Every row gives one point. The points of each table are mixes of a few directions, plus a little noise. Count the directions of each table, and those that both share. Where both have some left over, give the other angles between the two spaces (their principal angles), to ten degrees, smallest first.
(in the rows, 128 means zero)

First, 6 rows:
[[143 149 135]
 [130 147 106]
 [147 105 202]
 [112 112 112]
 [120  91 160]
 [116 164  53]]
Second:
[[143 135 116]
 [ 85 109 162]
 [193 157  78]
 [ 79 106 166]
 [127 128 129]
 [ 96 114 153]
 [173 148  93]]
Directions: first 2, second 1, shared 0; angles 40

First:
[[132 116  99 113 158 128 126 123]
 [134 120 155 153 101 207 109 104]
 [127 129 129 128 127 126 129 129]
 [115 156 159 135  95  63 147 157]
 [113 158 146 125 108  31 155 166]
 [135 123 173 165  84 227 104 100]
 [118 147 135 122 121  58 148 155]
 [139  98  67 100 191 152 118 109]
 [137 105  89 112 169 159 116 109]]
Second (7 x 8):
[[141 122 146 119 123 103 164 124]
 [131 126 123 135 128 130 134 110]
 [ 95 161 107 152 118  97  92 145]
 [153 116 142 142 113  81 211  61]
 [127 131 113 154 121 114 144  82]
 [130 105 121  97 160 235  57 172]
 [118 135 144  98 134 135  93 202]]
Directions: first 2, second 3, shared 1; angles 90

First:
[[155 105 113 122 137 106 114 140  78 142 186]
 [104 149 142 134 121 147 140 117 173 116  75]
 [163  99 109 120 138 101 111 143  65 145 201]
 [ 71 177 160 141 111 173 157 103 233  99   7]
 [124 131 130 129 127 132 130 126 136 126 119]
 [165  96 107 119 139  99 110 144  59 147 207]
 [135 122 124 126 130 123 125 131 115 132 143]
 [133 124 125 127 130 124 125 131 118 131 139]
 [113 141 136 132 124 140 136 122 156 120  96]
 [118 137 134 131 125 136 133 124 147 123 107]]
Second:
[[163 140  88 125 169 130 114 143  41 157 147]
 [ 99 101 157 112 111 123 142 115 199  97 120]
 [117 136 143 142 103 130 131 123 157 124 117]
 [108  75 141  79 150 118 141 119 176  92 137]
 [107 129 154 139  95 128 136 119 181 114 113]
 [138 135 117 130 137 129 123 133 102 138 132]
 [139 155 121 153 118 133 121 133 102 147 124]
 [156  94  87  77 203 121 122 140  57 132 162]
 [126 188 144 195  66 139 122 127 136 152 100]]
Directions: first 1, second 2, shared 0; angles 40

First (11 x 18):
[[149 138 105  60 119 123 108 131 111 122 134  79 156 114  96 122 122 237]
 [133 131 122 111 125 127 123 129 124 126 130 116 135 124 120 127 127 156]
 [128 128 128 129 128 128 128 128 128 128 128 129 127 128 128 128 128 126]
 [135 131 120 105 125 126 121 129 122 126 130 111 138 123 117 126 126 165]
 [146 137 108  70 120 124 111 130 113 123 133  87 152 117 101 123 123 221]
 [111 120 147 184 136 132 144 126 142 133 123 168 105 139 154 133 133  38]
 [147 137 107  68 120 124 111 130 113 123 133  85 153 116 100 122 123 224]
 [132 130 123 114 126 127 124 129 125 127 129 118 133 125 122 127 127 150]
 [109 119 149 189 137 132 146 125 143 134 123 172 102 140 157 134 133  30]
 [114 121 144 174 134 131 141 126 140 132 124 161 109 137 149 132 132  54]
 [105 117 154 203 138 133 150 125 147 134 121 182  96 143 163 135 135   7]]
Second, 10 rows:
[[ 57 144 122 106 116 136  84 142  85 100 130 123 148 105 110 118 119 204]
 [203 119 119 108 132 117 156 118 158 146 127 102 123 140 125 134 130 120]
 [146 106 134 147 132 119 150 128 159 117 111 117  90 134 136 135 118  51]
 [100 142 134 144 129 138 117 129 109 138 139 158 145 128 136 124 138 142]
 [169 113 125 120 130 116 148 125 155 128 119 104 109 134 126 134 122  97]
 [186 121 105  63 123 113 131 127 140 122 123  63 132 122  98 128 117 188]
 [182 104 118 100 127 109 150 127 163 114 109  75  98 129 115 135 112 100]
 [ 48 171 144 172 132 159  95 129  71 158 163 219 182 129 151 117 158 180]
 [ 98 143 139 159 132 141 121 127 111 144 141 174 145 133 144 125 142 126]
 [ 93 120 140 159 130 129 128 132 131 113 118 145 106 127 139 129 123  74]]
Directions: first 1, second 3, shared 1

First:
[[141 126 166  95  46  71 146 126 146 124  70 133  98 142 157 135  73 130
  122 102 143 163 114 152 155 158 158  85 131 179 179 127]
 [ 42 134 191 108 106 156  96  81 110 119 111 144 127 147 158 159 136 146
  128 164  70 140 130 100  42  96 143  80 147 170  61  24]
 [190 130 119 100  65  64 169 149 157 130  77 125 101 133 149 112  66 117
  127  72 171 160 118 173 199 176 150 119 124 163 222 184]
 [172 138 113 118 128 104 159 152 152 145  94 136 143 133 144  91 102 109
  133  68 144 147 144 169 170 155 132 140 136 146 195 156]
 [152 119  84 151 148 139 126 139 115 116 178 107 112 106  90 142 148 135
  127 159 156 100 111 110 153 125 113 161 107  78 115 184]
 [134 124 108 149 171 146 124 138 124 135 157 126 146 119 107 119 154 124
  127 136 129 108 135 120 129 120 111 151 124  95 112 142]
 [135 120 145 152 184 130 127 154 145 162 125 148 187 132 121  87 151 104
  118  97 117 116 161 139 128 131 108 134 140 109 130 114]
 [ 88 155 141 113 163 167 123 110 127 141 105 152 165 145 166 105 138 121
  143 100  78 146 158 139  73 109 129 127 156 166 114  57]
 [185 129  33 147 149 143 140 144 111 103 192  90  91  96  86 141 141 137
  140 154 179 103 102 122 183 131 112 194  95  70 141 235]
 [ 63 145 121 114 116 181  98  76  87  91 159 115  90 125 136 180 147 160
  143 196  95 125 106  88  60  86 136 125 125 138  53  86]
 [104  89 190 159 129 107 102 137 132 144 142 136 147 129  97 142 152 126
   98 162 124 101 129  99 117 123 116  94 124  94  84 102]]
Second (9 x 32):
[[111 233  71 112 208 174 104  76 143 152 149 116 195 116 163  95 157 129
  159  79  86 198 171 129  97  79 127 135 191 202 102  76]
 [113  73 173  94  44 120 166 147 109  96  59 157  63 161 159 143  75 129
  129 135 125 100 101 156 111 166 152 123  95 130 172 122]
 [111 212  87 110 187 166 111  85 139 146 137 121 179 122 163 101 147 128
  155  86  91 186 163 132  99  90 130 132 179 194 111  80]
 [132 167  62 129 164 164 118 107 115 116 173 103 124 108 121 136 149 140
  147 141 129 138 125 114 126 102 122 160 133 127 106 150]
 [138 176  85 138 187 146 112 113 138 145 163 112 169 111 123 110 156 126
  138 110 123 153 149 121 133 103 116 142 154 140 111 129]
 [166  49 180 167 107  68 140 187 144 145 122 139 128 130  81 123 124 110
   89 137 170  78 119 130 180 170 112 117  95  58 153 175]
 [ 90  69 214 122  42  94 119 126 115 109  99 140  81 145 124 175 105 141
  103 180 127 104  97 107 106 143 144  75 104 120 107  98]
 [155  62 154 147  96  95 146 172 126 122 121 135 100 132  97 136 116 121
  107 147 162  81 108 132 162 163 121 133  90  71 153 175]
 [136 111 126 131 118 125 136 139 123 121 128 128 113 128 120 132 123 128
  126 136 139 113 119 130 137 137 127 137 114 111 136 147]]
Directions: first 4, second 4, shared 3; angles 50

First, 11 rows:
[[126 138 115 121 131 134 126 131 130 133 122 116 144 134 123 129 121 130
  115 132 121 115 112 137 127 138 122 129 116 130 117 131]
 [ 77 122 109 154 100 156 143 106  98  95 138 101 160 203 110 104 129  89
  151 152 155 167 165 144 169 110  84 148 154 110 126 151]
 [159 121 132 112 144 126 150 136 138 100 132 129 128 113 150 133 122 124
  145 116 133 131 126  97 128 149 127 143 131 130 113 121]
 [134 101 199 175 121 125 145 114 117  79 164 171  73 134 141 119 144 144
  163 143 177 150 189  77 142 115 156 142 181 100 171 119]
 [152 142 144 118 143 110 103 143 147 169 119 149 103  79 129 144 128 170
   93 122 106  85  96 131  94 138 167 106 103 139 137 114]
 [ 87 123 151 177 105 155 141 104 100  85 153 126 130 197 112 105 129 124
  138 169 174 144 173 122 162 119 117 150 166  96 149 143]
 [101 129 137 155 114 144 130 115 111 111 140 124 132 168 114 115 128 128
  128 153 150 133 149 132 146 122 121 138 145 111 140 137]
 [ 93 130 157 181 112 165 149 105 100  68 159 123 136 207 114 103 120 135
  130 182 184 129 170 111 165 138 118 163 167  89 146 143]
 [154 139  87  68 141  77  71 157 163 249  79 137 112  21 127 163 142 138
   93  68  41 106  59 182  67 102 154  60  62 183 117 110]
 [135 105 106 107 125 117 143 129 129 119 122 121 133 116 144 129 137  84
  172  95 118 176 142 123 138 110 102 128 136 141 113 128]
 [189 158  72  40 171  99 106 169 175 201  80 110 155  36 145 166 110 143
   81  78  49  73  25 151  72 167 139  99  46 179  76 111]]
Second, 8 rows:
[[104 111 168 170 103 116 137 111 124 124 144 172  93 144 118 116 159 135
  146 128 163 149 180 104 158  82 141 126 164 105 160 125]
 [ 39  91 115 174  61 115 110  93  93 163 127 143 110 173  92 103 179  66
  180 112 138 224 208 175 174  12  93  97 172 121 166 147]
 [150 161 154 130 146 122 116 141 153 156 125 153 116 103 120 140 121 198
   64 144 127  48  87 115 107 159 174 122 100 122 132 115]
 [142 151  96  97 148 140 118 142 134 139 113  94 161 121 129 137 102 133
   98 134 101  96  79 151 105 167 121 129  93 143 102 132]
 [193 165 136 100 181 158 168 151 154  65 137 106 168 132 154 138  78 177
   83 157 145  43  69  72 117 238 140 179 100 117  83 120]
 [158 103 153 128 138 124 152 129 128  82 145 140 107 113 157 129 129 114
  172 116 145 158 156  87 130 135 130 145 155 125 132 119]
 [144 122  83  82 142 123 100 143 122 154 106  87 141  87 141 144 113  92
  142 105  73 153  95 175  86 137 112 106 100 167 112 131]
 [ 94 121 120 144 105 128 123 116 116 139 127 129 130 151 112 118 143 109
  139 127 133 154 151 146 147  93 113 120 140 124 137 137]]
Directions: first 4, second 4, shared 3; angles 30
